Every row gives one point. A path goes straight from each point to the next, and from the last back to the first. The post is the endless flat space through its rows: a point in 2 columns, a line in 3, a plane in 4, and so on, so that a path can go around it. How many times does the path go around the post? Going back the other way cancels.

Post (1 x 2):
[[-4 16]]
Path (18 x 2):
[[-28  23]
 [ 51  68]
 [ 62  64]
 [ 19   8]
 [-39 -38]
 [-91  -8]
 [-37  41]
 [ 54  59]
 [ 60   0]
 [-22 -17]
 [-30   8]
 [-23  34]
 [  5  64]
 [-54  29]
 [  4  48]
 [ 69  37]
 [  4  -4]
 [-36  -6]]
Times around: 3

Post (8 x 9):
[[-60   4  11   2   9  42  27   8 -51]
 [ 17 -79  17 -37  -3  -6  -4   3  22]
 [ 46 -21   7 -36   0  13  -1 -27  60]
 [ 12  43 -52   5   3   9   9  13 -24]
 [ 59 -49  71   4 -19 -26  -8  11  17]
 [-28 -45  54 -17 -42 -12   9  34  -6]
 [-56 -26   5  -5  20  25 -22  -2   5]
 [  9  22 -29   2  28 -14  34  -4  16]]
Path (25 x 9):
[[ -5 -45  -5 -51 -27 -33  20   1  -1]
 [ 17 -47   6   0 -25   5  41  -9  41]
 [ 16  -1   6  31 -44  19   0  72  -9]
 [  7 -41  31   2 -15 -24   6  50 -28]
 [-13 -18  41  20  23   7  54  10  -3]
 [ 14 -49  51  11  -2  28  28 -20  15]
 [ 34 -10 -32 -42 -28  26  -6 -33 -14]
 [ 37  12  40  -7 -34  -6  14  20 -29]
 [ 95  10 -34  -8  28 -12  -4  10  30]
 [-36   0   5 -25  -9  13  67   6  60]
 [-38 -20  63  37  38 -13  25 -16  -2]
 [  7 -49   4 -16  19  10 -25 -45   4]
 [ 15 -43 -12 -41 -68 -23  -6  28  41]
 [ -8 -37 -73 -12   5  24 -13  41   8]
 [-29  24 -12 -13  28 -16  69  46 -58]
 [ -6  -6  52 -19   5  -3  31 -22 -46]
 [ 19  -1 -13  25 -27 -10 -12   5 -35]
 [ 11 -63 -23  11   7   3  21   6  30]
 [  7  48  -8   6  21  41  49  10  29]
 [ -3 -34  13 -29  35  17 -39  14  -1]
 [ 10 -11 -26 -12   8  16 -39 -30 -38]
 [-17 -13  29  -5 -42  32   6 -24 -17]
 [ 20   7  10  45 -15 -18   5  35  31]
 [-10 -60  14 -35  20  16   6  41 -25]
 [-12 -61  52 -51  30  -8   9 -11  11]]
Times around: 2
